Each point is reached from the start by the listed moves, each made once or not at all, plus a little noise. Say if it took an odd or an even number of moves. Then give how often each move was made.
In the rows, 128 means zero.

Moves:
(1): [167 108 104]
(2): [178 163 144]
(3): [143  84 191]
Start: [136 127 147]
Points:
[136 123 151] => even (0, 0, 0)
[228 138 138] => even (1, 1, 0)
[188 162 163] => odd (0, 1, 0)
[201 116 228] => even (0, 1, 1)

Moves:
(1): [160 160 134 155 118 136 119 135 105 140]
(2): [119 151 147 129 125 141 131 151 120 107]
(3): [115  87 143 167  91 136 144 143 128 158]
(4): [131 141 118 157 141 144 113 155 145 120]
(5): [119 123 161 150 176 111 120 131 123 132]
(6): [132 121 124 112 116 196 125 124 128 129]
(7): [147 124  91 162 128 165 159 134 100 125]
(8): [123 149 168  81 127 145 147 178 147 148]
Start: [135 136 133 110 149 136 115 126 147 122]
Points:
[129 123 164 115 184 186 103 126 143 127] => even (0, 0, 0, 0, 1, 1, 0, 0)
[126 108 138 181 124 160 114 167 163 146] => even (0, 0, 1, 1, 0, 0, 0, 0)
[133  99 179 143 147 249 169 196 134 178] => odd (0, 0, 1, 0, 1, 1, 1, 1)
[148 140 118 198 210 173 122 162 130 113] => odd (0, 0, 0, 1, 1, 0, 1, 0)
[139 126 141 166 122 214 164 223 156 162] => even (0, 0, 1, 1, 0, 0, 1, 1)

Moves:
(1): [146 147 138 123 115 159 137 142 134 132 146 144 117 114 139]
(2): [124 128 135 123 139 128 126 134 136 133 126 119 130 127 133]
(3): [137 139 130 140 128 132 149 123 120 141 112 134 131 132 113]
(4): [138 115 143 133 132 125 136 140 125 127 145 130 125 119 130]
(5): [135 126 131 129 116 122 140 131 123 145 127 129 132 118 142]
(6): [130 121 125 117 137 116 121 123 123 134 132 127 118 136 124]
(7): [129 128 126 125 115 150 127 126 112 131 123 111 137 141 116]
(8): [135 106 120 133 135 116 129 115 165 138 114 127 143 144 124]
(9): [135 114 122 157 127 143 119 125 139 148 114 128 124 112 131]
(10): [135 117 143 137 123 130 120 144 126 157 139 154 143 123 134]
(11): [118 126 113 129 126 121 121 108 122 138 152 115 130 153 129]
(12): [107 122 139 151 131 152 139 106 151 136 110 124 124 127 130]
(13): [126 127 140 154 125 118 120 123 145 138 118 127 132 139 133]
(14): [135 129 122 130 136 125 133 121 112 145 108 141 135 144 135]
Start: [145 123 117 126 143 117 123 128 113 127 129 140 150 130 141]
Points:
[165  65 132 171 157 116 103 117 162 181 106 113 164 151 133] => odd (0, 1, 0, 1, 0, 1, 1, 1, 1, 0, 0, 0, 1, 0)
[181  98 102 174 146 116 153 105 130 205  64 158 174 138 148] => odd (0, 0, 1, 0, 1, 0, 0, 1, 1, 0, 0, 0, 0, 1)
[154  64 129 172 185 126 129  96 166 193  81 140 152 142 150] => odd (0, 1, 0, 1, 0, 1, 0, 1, 1, 0, 0, 1, 0, 1)
[178  86 151 191 136 136 120 137 105 208 117 156 164 135 125] => odd (0, 0, 1, 1, 0, 1, 1, 0, 1, 1, 0, 0, 1, 0)
[192 116 160 170 141 166 143 168 123 198 143 181 152  88 152] => even (1, 1, 1, 1, 0, 0, 0, 0, 1, 1, 0, 0, 0, 0)
[166  79 155 173 137 142 135 106 152 249 133 153 181 177 174] => even (1, 1, 0, 1, 1, 1, 1, 1, 0, 1, 1, 1, 1, 1)
